Rows are points. To make a cloud, some directions were put in groups of two or more. Within a group, all points are equally far from the middle, so they leave a hole (a ring in 2 directions, a hollow ball in 3). The other directions are filled evenly. Then the cloud was stretched, turned, moved and blurred a little. How many holes are there, and how many directions does each take, smallest first?
(in the rows, 128 means zero)

Cloud, 13 rows:
[[155 114]
 [159 146]
 [111 136]
 [ 96 153]
 [107 151]
 [130 145]
 [105 182]
 [157 127]
 [139 142]
 [110 157]
 [ 99 158]
 [121 181]
 [149 188]]
Holes: 0

Cloud (14 x 2):
[[169 122]
 [126 162]
 [ 90 123]
 [126  84]
 [157 152]
 [102  95]
 [129  84]
 [ 98 146]
 [102  96]
 [161 147]
 [120  86]
 [145 159]
 [ 90 123]
 [110 158]]
Holes: 1 (2)

Cloud (22 x 3):
[[120 118 111]
 [158 144 104]
 [124  75  73]
 [143 136  97]
 [103 131 153]
 [139 161 115]
 [152 184 157]
 [153 108 111]
 [148  91 152]
 [133 108  82]
 [128 116 143]
 [157 176 143]
 [156 173 147]
 [ 78 110  89]
 [117 154 124]
 [111 159 120]
 [141  94  86]
 [153 182 140]
 [ 89 127 153]
 [104 103 134]
 [112  86 103]
 [146  92 129]]
Holes: 0

Cloud:
[[141 114  92  77]
 [118 139 122 145]
 [147 118 182 122]
 [145  94 119 131]
 [ 86 141 120 114]
 [132 188  95 125]
 [ 97  91  97 102]
 [112  75 153 131]
 [182  94 134 148]
 [137 127 168  98]
 [154 146  85 122]
 [ 91 129 124 102]
 [173 156 126 164]
 [139 114 168 117]
 [141 154 144  97]
 [124 100  94 158]
 [ 87 111 120 106]
 [156 163 144 178]
 [136 164 114 154]
 [146 168 110 159]
 [ 89  97 117  80]
 [146 118 153 113]
 [133 134 194 134]
 [131 101 104 170]
 [168 154 134 175]
 [151 123 121  75]
 [146 122 149 131]]
Holes: 0

Cloud, 29 rows:
[[100 154 120 172]
 [104 147 162 121]
 [138 121  71 111]
 [150  89 141  86]
 [111 121 141 147]
 [128  81 124 135]
 [ 71 112 114 156]
 [154  85  74 153]
 [100 101 123  61]
 [123 162 124 174]
 [134 106 161 129]
 [144  90 112 117]
 [165 149 100 109]
 [ 86 117 147 122]
 [105 155 143 132]
 [131 121 151 148]
 [147 158  81 112]
 [ 98 161 140 113]
 [ 82  86 113  77]
 [102 135 135  56]
 [107 110  99 111]
 [111 125 153 140]
 [125 119  59 119]
 [126 145 104 162]
 [124 156 112  78]
 [112 133 135 106]
 [129 158 123 111]
 [ 66 132 133  98]
 [131 109  92 127]]
Holes: 0

Cloud (54 x 6):
[[180 172  99 147 144 152]
 [137 101 113 108 170 143]
 [ 92 140 107 147  89 144]
 [140 181 131 123  92 145]
 [140 167  80 120 137 172]
 [115 170 134 134  93 151]
 [176 124 121 126 174 152]
 [ 98 113  85 119  92 122]
 [135 132  88 155 139 181]
 [105  96 123 124 156 144]
 [159 152 125 100 122 180]
 [152 108 153 180 145 169]
 [156  86 122 149 159 154]
 [160 157 125 110 107 183]
 [173 144 163 147 136 163]
 [141 148 148 160 167 175]
 [119 104 126 115 137 170]
 [130 157 116  86 127 117]
 [117 109 119 118 101 177]
 [165 123  86 136 130 119]
 [109 161 108 176 117 160]
 [114 159 123 131 101 172]
 [178  99 147 145 139 150]
 [144  79 127 122 138 121]
 [149 153 111 132 180 110]
 [141  75 135 119 116 131]
 [126  83 135 172 145 145]
 [138 171 118  93 109 122]
 [139 151 113  82 114 113]
 [175 137  80  98 109 154]
 [130 162 128 103 147 150]
 [177 166 101 121 107 174]
 [158 125 121 136  77 181]
 [122  95 114 166 165 155]
 [122  76 141 142 124 131]
 [142 151  76  87 110 117]
 [144 160  73 128 170 138]
 [159  99  92 147 146 142]
 [ 94 111 120 119 103 155]
 [108 153 149 133 100 126]
 [147  91 110 161 160 159]
 [146 183 128 166 177 140]
 [155 183 104 145 113 123]
 [119 136 137 180 143 100]
 [150  79 130 126 144 158]
 [156 154 141 115 128 179]
 [140 117  74  89 100 122]
 [131 110 100 149  91 170]
 [120 184 103 137 100 118]
 [133 177 114 175 124 114]
 [171 141 128  93 142 160]
 [154 124 138 124  96 189]
 [155 163 162 138 125 150]
 [154 134 151 135  73 154]]
Holes: 2 (2, 4)

Cloud (52 x 6):
[[143 156 142 140 117 185]
 [161 127 213 130 140 156]
 [121 154 168 150 105 156]
 [140  92  89 123 112 116]
 [133 143 156 105  68 103]
 [115 117 114  76  88 144]
 [126 144 190 134 145 193]
 [124 121 141 159 115 165]
 [119 153 165 118 164 178]
 [111 120 124 148 127  95]
 [ 98 161 117 116 148 151]
 [113 112 125 104  48 143]
 [109 109  94  93 110  84]
 [118 102 108 108  90 171]
 [103 128  91 139  99 114]
 [127 171 134 130 101 104]
 [ 93 109 139  83 110  93]
 [117 114 116 142 176 121]
 [133 108 110  90 129 105]
 [153 144 123 134 107  96]
 [158 133 132 122 171 146]
 [110 122 114  76  71 139]
 [124 159 177 145 105 146]
 [120 138 192 127 176 164]
 [103 116  76 112  97 134]
 [142 159 104 126 123 144]
 [121 149 190 141 120 174]
 [155 113 147 100 130 176]
 [136 151 205 124 124 136]
 [114 120 116 151 126 102]
 [ 96 122 133 112  99 179]
 [116 125 180 149 143 119]
 [144 138 116 111 126  88]
 [135 101 183  85 113 147]
 [127 134 110 149 166 169]
 [ 97 124 146 132 109  91]
 [122 144 135 152 165  98]
 [134 123 154  85 133 112]
 [109 147 183 133 154 112]
 [106 125 142  73  73 100]
 [120 165 178 111 118 165]
 [113 108 161 125 152 188]
 [137 157 155 142 129  94]
 [104 150 130 148 105 108]
 [ 83 143 150 110 142 105]
 [101 109  99 109 147 109]
 [156  92 148 102 137 168]
 [134 134 157 105  62 105]
 [140 134 130 162 183 128]
 [ 92 143 158 118 110 174]
 [121 163 175  99 109 130]
 [112 117 188 129 167 164]]
Holes: 2 (2, 4)
